Every row gives one point. Before rounding, the points of a table are all equally far from one centre. They may lie mostly on one side of it. Where is the centre, to within rounding?

Points, 9 rows:
[[ 0.74  0.00 -0.55]
 [ 0.26 -0.30 -0.60]
 [ 0.25 -0.24 -0.65]
 [-0.20 -0.46  0.02]
 [ 0.29  0.08 -0.78]
 [ 0.43 -0.53 -0.13]
 [ 0.09  0.66 -0.64]
 [ 0.11  0.18 -0.79]
 [ 0.52  0.22 -0.73]]
Centre: [ 0.20  0.21 -0.02]

Points (9 x 6):
[[-0.13  0.32 -0.60 -0.26 -0.25  0.38]
 [-0.01 -0.43 -0.57 -0.85  0.31  0.66]
 [-0.46 -0.14 -0.37 -0.11  0.13  0.87]
 [-0.32 -0.05 -0.12 -0.97  0.31  0.70]
 [-0.25 -0.05 -0.35  0.26 -0.01  0.83]
 [-0.05  0.02 -0.79 -0.59  0.08  0.07]
 [-0.23 -0.03 -0.05 -1.10  0.12  0.50]
 [-0.14  0.07 -0.41 -0.07  0.07  1.07]
 [ 0.30 -0.41 -0.49 -0.46 -0.46  0.41]]
Centre: [ 0.25 -0.09  0.04 -0.25  0.30  0.32]

Points (16 x 9):
[[-0.66  0.63 -0.78 -0.06 -0.19  0.09 -0.08  0.45 -0.26]
 [-0.56  0.76 -0.47 -0.19  0.11  0.29 -0.31  0.37  0.00]
 [-0.45  0.54 -0.76 -0.12 -0.48  0.37  0.24  0.75  0.11]
 [-0.52  0.33 -0.46 -0.18 -0.25 -0.03 -0.38  0.51 -0.28]
 [-0.75  0.51 -0.81  0.09 -0.51  0.22  0.03  0.52 -0.04]
 [-0.64  0.28 -0.31  0.05 -0.18  0.53 -0.46  0.63 -0.16]
 [-0.67  0.64 -0.69 -0.23 -0.20  0.33 -0.08  0.71 -0.08]
 [-0.57  0.48 -0.72  0.02 -0.08  0.25 -0.23  0.48 -0.40]
 [-0.64  0.40 -0.72  0.26 -0.35  0.39 -0.12  0.67 -0.25]
 [-0.44  0.33 -0.67 -0.20 -0.55  0.37 -0.24  0.51 -0.19]
 [-0.51  0.54 -0.64 -0.20 -0.20  0.38 -0.10  0.73 -0.33]
 [-0.49  0.59 -0.85  0.07 -0.20  0.28 -0.01  0.73 -0.13]
 [-0.40  0.77 -0.35 -0.16 -0.48  0.29 -0.16  0.63 -0.08]
 [-0.52  0.56 -0.52  0.07 -0.26  0.23 -0.10  0.89 -0.27]
 [-0.82  0.61 -0.47 -0.03 -0.19  0.45 -0.17  0.77 -0.05]
 [-0.70  0.61 -0.62 -0.16 -0.37  0.39 -0.04  0.73 -0.17]]
Centre: [-0.45  0.28 -0.31  0.02 -0.14  0.28  0.14  0.37  0.05]

Points:
[[ 0.70 -0.54  0.32 -0.50 -0.73 -0.48  0.64 -0.29 -0.26  0.21 -0.43 -0.25
  -0.27  0.14]
 [ 0.73 -0.68  0.48 -0.53 -0.51 -0.80  0.79  0.15 -0.21  0.18 -0.36 -0.18
  -0.36  0.24]
 [ 0.50 -0.38  0.24 -0.44 -0.80 -0.56  0.80 -0.16  0.12  0.15 -0.46 -0.37
  -0.19 -0.07]
 [ 0.54 -0.57  0.40 -0.10 -0.63 -0.44  0.74 -0.14  0.10  0.21 -0.71 -0.14
  -0.26  0.26]
 [ 0.71 -0.70  0.27 -0.53 -0.18 -0.43  0.67 -0.13 -0.17  0.13 -0.46 -0.26
  -0.40 -0.50]
 [ 0.66 -0.36  0.40 -0.57 -0.19 -0.62  0.63 -0.30 -0.08  0.34 -0.37 -0.16
   0.11 -0.31]
 [ 0.46 -0.39  0.32 -0.51 -0.49 -0.44  0.60  0.41 -0.36  0.33 -0.63 -0.17
   0.15  0.03]
 [ 0.77 -0.53  0.70 -0.85 -0.05 -0.32  0.72 -0.13 -0.08  0.30 -0.44 -0.26
  -0.16  0.14]
 [ 0.50 -0.85  0.37 -0.53 -0.68 -0.18  0.67  0.45  0.33 -0.09 -0.47 -0.37
  -0.38  0.08]
 [ 0.82 -0.76  0.25 -0.41 -0.33 -0.66  0.33  0.20 -0.25 -0.09 -0.61 -0.22
   0.03  0.02]
 [ 0.33 -0.54  0.15 -0.90 -0.44 -0.60  0.60 -0.60  0.08  0.17 -0.76 -0.08
  -0.23 -0.16]
 [ 0.89 -0.46  0.24 -0.63 -0.44 -0.19  0.67 -0.16  0.34  0.60 -0.41 -0.18
  -0.45 -0.30]
 [ 0.89 -0.28  0.10 -0.38 -0.22 -0.61  1.01  0.07 -0.28 -0.08 -0.54 -0.05
  -0.40 -0.06]
 [ 0.70 -0.78  0.19 -0.63 -0.53 -0.51  0.67  0.01 -0.15 -0.30 -0.46 -0.23
  -0.02 -0.06]
 [ 0.84 -0.50  0.31 -0.08 -0.30 -0.18  0.61 -0.20  0.02  0.03 -0.56 -0.17
   0.12  0.22]
 [ 0.41 -0.91  0.37 -0.02 -0.42 -0.35  0.49 -0.14  0.04  0.14 -0.17 -0.31
  -0.06 -0.20]
 [ 0.38 -0.25  0.34 -0.58 -0.53 -0.65  0.17 -0.48 -0.32  0.60 -0.45 -0.15
  -0.46 -0.05]
 [ 0.71 -0.64  0.52 -0.79 -0.13 -0.56  0.73 -0.04  0.24  0.42 -0.42 -0.36
  -0.13 -0.17]
 [ 0.65 -0.69 -0.03 -0.27 -0.38 -0.10  0.24 -0.24 -0.01  0.04 -1.04  0.00
  -0.12  0.02]
 [ 0.37 -0.49  0.07 -0.45 -0.65 -0.67  0.96 -0.50  0.11  0.36 -0.27 -0.24
  -0.50 -0.04]]
Centre: [ 0.24 -0.36 -0.13 -0.59 -0.03 -0.34  0.29  0.12  0.20  0.13 -0.14  0.12
 -0.43  0.28]

Points, 27 rows:
[[ 0.11  0.86  0.34  0.58  0.22  0.69 -0.13  0.06 -0.41 -0.44 -0.03  0.36
  -0.09  0.59 -0.78 -0.01 -0.36 -0.83 -0.45  0.06]
 [ 0.15  0.88 -0.24  0.25 -0.04  0.09 -0.07 -0.44 -0.12 -0.58  0.02  0.47
  -0.13  0.09 -0.47  0.40 -0.74 -0.81 -0.60 -0.17]
 [-0.20  0.34 -0.20  0.64  0.20  0.31 -0.35 -0.20  0.07 -0.64  0.08  0.67
  -0.05  0.69 -0.37  0.50 -0.40 -0.96 -0.49  0.13]
 [-0.13  0.30 -0.32  0.23  0.46  0.57  0.03 -0.48 -0.01 -0.44 -0.13  0.45
  -0.07  0.32 -0.36  0.44 -0.44 -1.05 -0.87 -0.03]
 [ 0.33  0.58 -0.55  0.34  0.42  0.27 -0.16 -0.40 -0.16 -0.54 -0.10  0.20
   0.48  0.45 -0.37  0.34 -0.40 -0.84 -0.45 -0.39]
 [-0.34  0.37 -0.03  0.30  0.31  0.25 -0.51 -0.22  0.10 -0.03 -0.04  0.53
  -0.45  0.43 -0.84  0.40 -0.27 -1.22 -0.46 -0.04]
 [ 0.09  0.42 -0.07  0.72  0.01  0.28 -0.83 -0.06 -0.01 -0.67 -0.12  0.46
  -0.04  0.36 -0.64  0.69 -0.50 -0.95 -0.33  0.00]
 [ 0.03  0.77  0.24  0.44  0.34  0.25 -0.10 -0.17 -0.27 -0.43 -0.41  0.51
  -0.15  0.75 -0.48  0.03 -0.29 -1.07 -0.12 -0.32]
 [-0.06  0.45 -0.21  0.38  0.01  0.17 -0.05 -0.44  0.00 -0.70 -0.10  0.86
  -0.07  0.30 -0.30  0.39 -0.41 -1.08 -0.07 -0.16]
 [ 0.34  0.42 -0.21  0.40  0.24  0.60 -0.21 -0.61 -0.33 -0.57  0.07  0.53
  -0.14  0.51 -0.57  0.64 -0.52 -0.89 -0.61  0.09]
 [ 0.32  0.52 -0.59  0.42  0.26  0.07 -0.41 -0.19  0.06 -0.57  0.05  0.39
   0.12  0.39 -0.55  0.03 -0.69 -0.98 -0.37  0.12]
 [ 0.16  0.66  0.18  0.17  0.32  0.36 -0.13  0.05 -0.43 -0.58 -0.17  0.60
   0.22  0.25 -0.69  0.19 -0.47 -1.22 -0.36  0.23]
 [-0.15  0.40 -0.27 -0.17  0.19  0.52 -0.12 -0.50 -0.05 -0.79  0.16  0.31
   0.10  0.19 -0.44  0.11 -0.54 -1.01 -0.53 -0.23]
 [ 0.08  0.88  0.10  0.52  0.32  0.08  0.01 -0.32 -0.38 -0.55  0.17  0.58
   0.02  0.42 -0.63  0.41 -0.10 -0.70 -0.22 -0.40]
 [ 0.13  0.06 -0.10  0.24  0.68  0.41 -0.54 -0.23 -0.11 -0.38  0.02  0.78
   0.09  0.28 -0.54  0.13 -0.86 -1.16 -0.41 -0.09]
 [ 0.16  0.74 -0.05  0.69  0.27  0.43 -0.06 -0.12  0.13 -0.43 -0.06  0.41
   0.28  0.38 -0.35  0.47 -0.50 -1.09 -0.42 -0.09]
 [ 0.29  0.77 -0.08  0.17  0.29  0.57 -0.59 -0.18 -0.57 -0.79 -0.16  0.23
  -0.05  0.24 -0.60  0.34 -0.29 -0.95 -0.67  0.23]
 [ 0.10  0.84 -0.03  0.02  0.22  0.39 -0.07 -0.35 -0.26 -0.93  0.13  0.35
  -0.23  0.51 -0.55 -0.08 -0.65 -0.61 -0.32  0.28]
 [-0.24  0.46  0.20  0.20  0.75  0.16 -0.31 -0.36  0.05 -0.22 -0.09  0.32
   0.31  0.54  0.18  0.56 -0.19 -1.03 -0.60  0.31]
 [-0.14  0.78 -0.36  0.18  0.11  0.36 -0.32 -0.24 -0.29 -0.40 -0.05  0.58
   0.27  0.52  0.01  0.57 -0.39 -1.14 -0.23  0.07]
 [-0.04  0.47  0.07  0.54  0.23  0.59 -0.02 -0.14  0.18 -0.86 -0.19  0.80
   0.02  0.33 -0.49  0.56 -0.58 -0.78 -0.07 -0.06]
 [-0.22  0.23 -0.25  0.48  0.45  0.51 -0.41 -0.14 -0.28 -0.67  0.29  0.56
   0.13  0.24 -0.37  0.34 -0.18 -1.18 -0.37  0.01]
 [ 0.13  0.68 -0.28  0.51  0.47  0.45  0.02 -0.49 -0.18 -0.45  0.04  0.52
   0.24  0.51 -0.33  0.30 -0.64 -0.89 -0.18  0.17]
 [ 0.07  0.47 -0.10  0.43  0.38  0.49 -0.45  0.42 -0.55 -0.44  0.01  0.77
  -0.16  0.29 -0.13  0.28 -0.46 -1.24 -0.19 -0.40]
 [ 0.30  0.88 -0.25  0.56  0.28  0.14 -0.78 -0.16 -0.24 -0.56 -0.33  0.17
   0.04  0.49 -0.58  0.24 -0.40 -0.89 -0.35 -0.07]
 [ 0.13  0.71 -0.49  0.27  0.39  0.42 -0.21 -0.24  0.06 -0.68 -0.03  0.52
  -0.03  0.72 -0.46  0.17 -0.45 -0.89 -0.46  0.16]
 [ 0.67  0.49 -0.13  0.62  0.57  0.43  0.06 -0.23 -0.30 -0.40  0.00  0.02
  -0.02  0.38 -0.59  0.78 -0.22 -0.73 -0.63 -0.27]]
Centre: [ 0.25  0.09  0.11  0.00  0.13  0.34 -0.34  0.05 -0.11 -0.01 -0.12  0.28
 -0.13  0.16 -0.14  0.22 -0.20 -0.18 -0.19  0.01]

Points, 31 rows:
[[ 0.12 -0.32 -0.14  0.27 -0.24 -0.12 -0.19  0.32 -0.30  0.19  0.07 -0.28
  -0.51 -0.87  0.32 -0.22 -0.58  0.63  0.62  0.37  0.77 -0.61  0.57 -0.60]
 [-0.09 -0.40 -0.12  0.11 -0.17 -0.13 -0.05  0.28  0.15  0.45  0.24 -0.52
  -0.25 -0.36  0.25  0.16 -0.52  0.96  0.70 -0.03  0.95 -0.84  0.55 -0.48]
 [ 0.10 -0.68 -0.07 -0.02 -0.18  0.03 -0.10  0.06 -0.37  0.40  0.02 -0.74
  -0.43 -0.31  0.22  0.02 -0.36  0.75  0.17 -0.09  0.70 -0.80  0.36 -0.65]
 [-0.04 -0.48 -0.39 -0.14 -0.38  0.20 -0.09  0.18 -0.28  0.46 -0.15 -0.77
  -0.13 -0.47  0.51 -0.01 -0.37  0.60  0.52  0.03  0.94 -0.78  0.52 -0.56]
 [ 0.11 -0.57 -0.25  0.24 -0.45  0.42 -0.12 -0.06  0.00  0.28 -0.19 -0.67
  -0.01 -0.47  0.30  0.15 -0.67  0.66  0.56 -0.17  0.40 -0.89  0.48 -1.01]
 [-0.15 -0.34 -0.41 -0.01 -0.32  0.11 -0.11  0.09 -0.36  0.04  0.09 -0.71
  -0.26 -0.67  0.37 -0.03 -0.55  0.79  0.61  0.16  0.79 -0.79  0.59 -0.74]
 [ 0.02 -0.50 -0.35 -0.11 -0.25 -0.08 -0.15  0.33 -0.22  0.30 -0.21 -0.56
  -0.30 -0.18  0.15 -0.05 -0.81  0.53  0.71 -0.15  0.64 -0.65  0.67 -0.51]
 [-0.41 -0.53 -0.54  0.40 -0.17 -0.30 -0.36  0.62  0.14  0.28 -0.22 -0.57
  -0.47 -0.44  0.51  0.26 -0.69  0.63  0.27 -0.42  0.76 -0.24  0.37 -0.66]
 [ 0.13 -0.46  0.16 -0.01 -0.30 -0.16 -0.42  0.16 -0.22  0.14 -0.12 -0.79
  -0.32 -0.56  0.50 -0.26 -0.40  0.63  0.40 -0.28  0.56 -0.29  0.61 -0.71]
 [ 0.05 -0.40  0.16 -0.06 -0.39  0.03  0.03 -0.05 -0.08  0.19 -0.11 -0.78
  -0.16 -0.49  0.43  0.15 -0.52  0.97  0.80  0.06  0.79 -0.45  0.39 -0.66]
 [ 0.08 -0.45  0.11 -0.07 -0.69 -0.08  0.03  0.26  0.03  0.36 -0.14 -0.61
  -0.09 -0.78  0.71  0.12 -0.52  0.74  0.75  0.09  0.51 -0.54  0.20 -0.79]
 [ 0.21 -0.28 -0.05 -0.19  0.26  0.27 -0.21  0.05 -0.02  0.00  0.08 -0.58
  -0.39 -0.67  0.11 -0.07 -0.44  0.37  0.80 -0.15  0.41 -1.06  0.60 -0.67]
 [ 0.19 -0.25 -0.61 -0.26 -0.32  0.15 -0.08  0.09  0.05  0.10  0.16 -0.53
  -0.32 -0.29  0.39 -0.12 -0.35  0.56  1.02  0.32  0.48 -0.64  0.80 -0.46]
 [ 0.11 -0.13 -0.18 -0.18 -0.26 -0.04  0.11  0.21 -0.05  0.35 -0.18 -0.76
  -0.39 -0.83  0.38  0.00 -0.28  0.47  0.25  0.21  0.46 -0.96  0.33 -1.06]
 [ 0.28 -0.34 -0.35  0.14 -0.74 -0.02  0.32  0.03  0.12 -0.14  0.12 -0.17
  -0.56 -0.67  0.49 -0.19 -0.44  0.66  0.34 -0.17  0.65 -0.93  0.68 -1.03]
 [ 0.13 -0.65 -0.03  0.00 -0.39  0.03 -0.40  0.39  0.02  0.57 -0.26 -0.68
  -0.15 -0.39  0.56 -0.01 -0.39  0.31  0.37  0.26  0.46 -0.49  0.37 -0.39]
 [ 0.22 -0.59 -0.04  0.18 -0.03 -0.21  0.18 -0.09 -0.13  0.07 -0.18 -0.77
   0.10 -0.56  0.47 -0.09 -0.43  0.65  0.70  0.00  0.64 -0.91  0.46 -0.49]
 [ 0.05 -0.57 -0.11 -0.10 -0.16 -0.07 -0.37  0.10 -0.12  0.44  0.05 -0.78
  -0.35 -0.36  0.36 -0.38 -0.42  0.89  0.68 -0.16  0.78 -0.64  0.47 -0.45]
 [-0.03 -0.58 -0.28  0.02 -0.14  0.33  0.28  0.26  0.01  0.16  0.31 -0.95
   0.03 -0.39  0.05 -0.02 -0.33  0.61  0.62 -0.03  0.65 -0.50  0.12 -0.91]
 [ 0.31 -0.41 -0.36  0.01 -0.31  0.09  0.08  0.08 -0.01  0.20  0.20 -1.00
  -0.25 -0.29  0.12  0.47 -0.13  0.99  0.42 -0.15  0.60 -0.73  0.07 -0.49]
 [-0.30 -0.35 -0.43  0.15 -0.20  0.07  0.09  0.04 -0.22  0.25 -0.50 -0.84
  -0.30 -0.49  0.45  0.50 -0.39  0.22  0.58  0.19  0.71 -0.62  0.44 -0.82]
 [ 0.28 -0.24 -0.26  0.02 -0.55 -0.04  0.04  0.34 -0.13  0.01 -0.03 -0.87
  -0.20 -0.33  0.26 -0.13 -0.82  0.65  0.58 -0.31  0.52 -0.94  0.38 -0.80]
 [ 0.12 -0.70 -0.34  0.10  0.06  0.15  0.01  0.21  0.03  0.53  0.11 -0.80
  -0.20 -0.71  0.49  0.41 -0.17  0.61  0.51 -0.29  0.52 -0.85  0.52 -0.35]
 [ 0.53 -0.22 -0.31  0.31 -0.25 -0.26 -0.15  0.23 -0.15  0.26  0.01 -0.56
  -0.29 -0.39  0.33  0.27 -0.36  0.74  0.56 -0.18  0.90 -0.66  0.68 -0.45]
 [ 0.23 -0.49 -0.22  0.36 -0.37 -0.11 -0.12  0.33  0.31  0.34 -0.17 -0.58
  -0.55 -0.70  0.42 -0.18 -0.39  0.78  0.45  0.30  0.42 -0.98  0.60 -0.46]
 [-0.01 -0.23 -0.44 -0.09 -0.34 -0.23 -0.07  0.39 -0.57  0.42  0.05 -0.63
  -0.03 -0.24  0.37  0.05 -0.19  0.28  0.82 -0.25  0.29 -0.96  0.32 -0.36]
 [ 0.35 -0.68 -0.35 -0.16 -0.15  0.22  0.03  0.40 -0.16  0.15 -0.04 -0.46
  -0.64 -0.72  0.52 -0.23 -0.34  0.56  0.97  0.03  0.54 -0.36  0.48 -0.57]
 [ 0.07 -0.60 -0.09  0.31 -0.27 -0.28  0.09  0.11 -0.10  0.32 -0.10 -0.77
  -0.35 -0.52  0.22 -0.36 -0.48  0.85  0.92 -0.08  0.84 -0.65  0.28 -0.65]
 [ 0.15 -0.27 -0.41 -0.11 -0.24 -0.23 -0.24  0.34 -0.11  0.35 -0.08 -0.25
  -0.40 -0.72  0.51  0.09 -0.23  0.63  0.72 -0.45  0.90 -0.90  0.72 -0.51]
 [ 0.03 -0.49 -0.16 -0.26 -0.45  0.25 -0.36  0.03 -0.11  0.51 -0.01 -0.66
  -0.49 -0.31  0.94 -0.13 -0.43  0.57  0.76 -0.03  0.50 -0.79  0.47 -0.71]
 [ 0.07 -0.24 -0.30 -0.24 -0.21 -0.26 -0.06 -0.13 -0.01  0.32  0.18 -0.76
  -0.17 -0.37  0.61 -0.21 -0.56  0.87  0.39 -0.19  0.55 -0.88  0.81 -0.39]]
Centre: [-0.15  0.04 -0.37  0.28 -0.20  0.15  0.07 -0.12  0.24  0.11 -0.01 -0.22
 -0.42 -0.43  0.50 -0.12 -0.34  0.35  0.42 -0.32  0.38 -0.42 -0.08 -0.32]

Points:
[[ 0.20  0.79  0.41  0.48  0.82  0.35  0.39 -0.03  0.12 -0.54  0.13 -0.65
  -0.17 -0.38  0.89  0.42  0.48 -0.70 -0.05  0.47  0.46  0.31 -0.29  0.46]
 [ 0.78  0.83  0.34  0.32  0.61  0.17  0.11  0.18  0.62 -0.61  0.38 -0.37
  -0.12 -0.67  0.56  0.68  0.22 -0.60 -0.08  0.57  0.43  0.46  0.20  0.33]
 [ 0.37  0.76  0.38  0.61  0.79  0.09  0.00 -0.18  0.15 -0.22  0.04 -0.26
   0.29 -0.40  0.82  0.37  0.63 -0.23 -0.32  0.36  0.56  0.47 -0.15  0.38]
 [ 0.56  0.84  0.11  0.10  0.89 -0.34  0.11  0.35  0.09 -0.39 -0.30 -0.35
   0.23 -0.45  0.91  0.21  0.29 -0.16 -0.32  0.39  0.28  0.49  0.02  0.37]
 [ 0.27  0.84  0.11  0.17  0.73  0.12  0.17  0.08  0.29 -0.37 -0.53 -0.34
   0.40 -0.78  0.77  0.67  0.30 -0.51 -0.01  0.53  0.28  0.35 -0.04  0.35]
 [ 0.53  0.54  0.73  0.43  0.60 -0.05  0.31 -0.04  0.10 -0.17  0.25 -0.16
   0.17 -0.63  0.50  0.23  0.39 -0.24 -0.34  0.00  0.38  0.09  0.08  1.18]
 [ 0.69  1.08  0.35  0.67  0.62  0.05  0.47 -0.11  0.49 -0.49  0.03 -0.23
   0.17 -0.43  0.75  0.35  0.43 -0.33 -0.07  0.42  0.24  0.33 -0.11  0.39]
 [ 0.75  0.77  0.47  0.23  0.63 -0.17  0.23 -0.29  0.31 -0.39  0.02 -0.28
   0.31 -0.51  0.71 -0.02  0.09 -0.52 -0.16  0.85  0.54  0.10  0.10 -0.05]
 [ 0.20  1.04  0.52  0.38  0.71  0.31  0.54  0.05  0.27 -0.61  0.51 -0.20
  -0.05 -0.60  1.16  0.20 -0.02 -0.36  0.02  0.24  0.30  0.31  0.20  0.51]
 [ 0.81  0.46  0.46  0.44  0.56  0.02  0.29  0.17  0.35 -0.55 -0.05 -0.02
   0.05 -0.84  0.69  0.34 -0.07 -0.48 -0.05  0.40  0.30  0.63 -0.19  0.41]
 [ 0.48  0.96  0.18  0.48  0.34 -0.13 -0.07 -0.04  0.32 -0.45  0.17 -0.29
   0.32 -0.58  0.83  0.30  0.32 -0.37  0.00  0.65  0.22  0.71  0.16  0.56]
 [ 0.71  0.75  0.44  0.22  0.75  0.02 -0.03 -0.10  0.05 -0.49  0.04 -0.26
   0.13 -0.71  0.68  0.27  0.71 -0.70 -0.15  0.62  0.38  0.38  0.12  0.36]
 [ 0.56  0.71  0.57  0.50  0.55  0.02  0.03 -0.05  0.38 -0.26  0.15 -0.45
   0.10 -0.24  0.59  0.56  0.44 -0.51 -0.30  0.49  0.55  0.49 -0.60  0.30]
 [ 0.71  0.68  0.39  0.47  0.53  0.27  0.27 -0.29  0.25 -0.43 -0.30 -0.50
   0.28 -0.31  0.65  0.17  0.24 -0.53 -0.33  0.50  0.41  0.48 -0.34  0.15]
 [ 0.61  0.91  0.47  0.61  0.74  0.15  0.46 -0.03  0.17 -0.51  0.26 -0.69
   0.31 -0.15  0.55  0.45  0.29 -0.23  0.22  0.59  0.20  0.41  0.31  0.34]
 [ 0.23  0.64  0.37  0.49  0.60 -0.04  0.02  0.14  0.18 -0.69 -0.35 -0.19
   0.40 -0.56  0.51  0.18  0.25 -0.15 -0.36  0.42  0.61  0.29  0.29  0.51]
 [ 0.82  0.53  0.72  0.36  0.43  0.40  0.15  0.10  0.15 -0.26 -0.22  0.03
   0.18 -0.51  0.85  0.48  0.20 -0.71 -0.01  0.72  0.09  0.31 -0.18  0.23]
 [ 0.85  0.58  0.07  0.14  0.72  0.18  0.60  0.13  0.50 -0.88  0.07 -0.39
   0.36 -0.42  0.68  0.48 -0.06 -0.29 -0.35  0.34  0.02  0.52  0.02  0.53]
 [ 0.39  1.04  0.41  0.42  0.74  0.21  0.66  0.15  0.21 -0.63  0.06 -0.32
   0.29 -0.52  0.77  0.00  0.08 -0.39 -0.25  0.45  0.40  0.01 -0.07  0.59]
 [ 0.44  0.79  0.38  0.36  0.48  0.21  0.28 -0.03  0.37 -0.65  0.02 -0.27
   0.24 -0.64  0.93  0.20  0.07 -0.58 -0.07  0.43  0.60  0.30  0.22  0.78]
 [ 0.47  0.73  0.08  0.31  0.51  0.42  0.17 -0.20  0.41 -0.36  0.04 -0.38
   0.61 -1.14  0.69  0.16  0.17 -0.02 -0.16  0.50  0.30  0.11 -0.08  0.30]
 [ 0.21  0.48  0.53  0.61  0.33 -0.01  0.16  0.14  0.60 -0.27  0.07 -0.29
   0.26 -0.43  0.25  0.32  0.24  0.20  0.03  0.61  0.50  0.74  0.20  0.44]
 [ 0.71  0.83  0.53  0.47  0.52  0.12  0.29  0.11  0.32 -0.93  0.00 -0.33
   0.11 -0.46  0.75  0.11  0.28 -0.36 -0.25  0.46  0.45  0.42  0.30  0.26]
 [ 0.41  0.57  0.76  0.32  0.68 -0.24  0.12  0.12  0.15 -0.60  0.13 -0.45
   0.11 -0.66  0.95  0.62  0.10 -0.31 -0.34  0.83  0.23  0.43 -0.27  0.21]
 [ 0.73  0.72  0.31  0.67  0.66  0.10  0.10  0.06  0.11 -0.24  0.03 -0.29
   0.20 -0.73  0.86  0.60 -0.24 -0.54 -0.14  0.05  0.32  0.42 -0.11  0.06]
 [ 0.58  0.56  0.38  0.23  0.70 -0.09  0.30 -0.18 -0.03  0.01  0.02 -0.47
   0.40 -0.61  0.61  0.56  0.16 -0.13  0.03  0.66  0.69  0.22 -0.19  0.61]
 [ 0.44  1.05  0.32  0.39  0.67  0.27  0.44  0.01  0.46 -0.37 -0.03 -0.17
  -0.03 -0.81  0.73  0.30  0.30 -0.62 -0.18  0.33  0.45  0.48 -0.27  0.15]
 [ 0.49  0.59  0.20  0.79  0.78  0.21 -0.05 -0.08  0.34 -0.09  0.21 -0.33
   0.22 -0.61  0.61  0.21  0.43 -0.45 -0.25  0.19  0.50  0.31 -0.28  0.57]
 [ 0.67  0.77  0.53  0.51  0.68  0.01  0.37 -0.36  0.51 -0.24  0.12 -0.01
   0.02 -0.35  0.66  0.56  0.58 -0.28 -0.39  0.60  0.32  0.44  0.01  0.46]
 [ 0.69  0.56  0.47  0.16  0.63  0.49  0.24 -0.50  0.26 -0.17 -0.10 -0.49
   0.46 -0.42  0.45  0.12 -0.06 -0.12 -0.05  0.62  0.18  0.56  0.10  0.52]
 [ 0.47  0.89  0.42  0.20  0.38  0.16  0.13  0.05  0.36 -0.42  0.18 -0.62
   0.60 -0.31  1.16  0.47  0.09 -0.26 -0.26  0.54  0.65  0.32  0.12  0.16]]
Centre: [ 0.14  0.34  0.25 -0.06  0.23  0.03  0.24  0.01  0.22 -0.24  0.27 -0.31
 -0.03 -0.30  0.48  0.34  0.20 -0.29 -0.10  0.14 -0.07 -0.02  0.07  0.15]
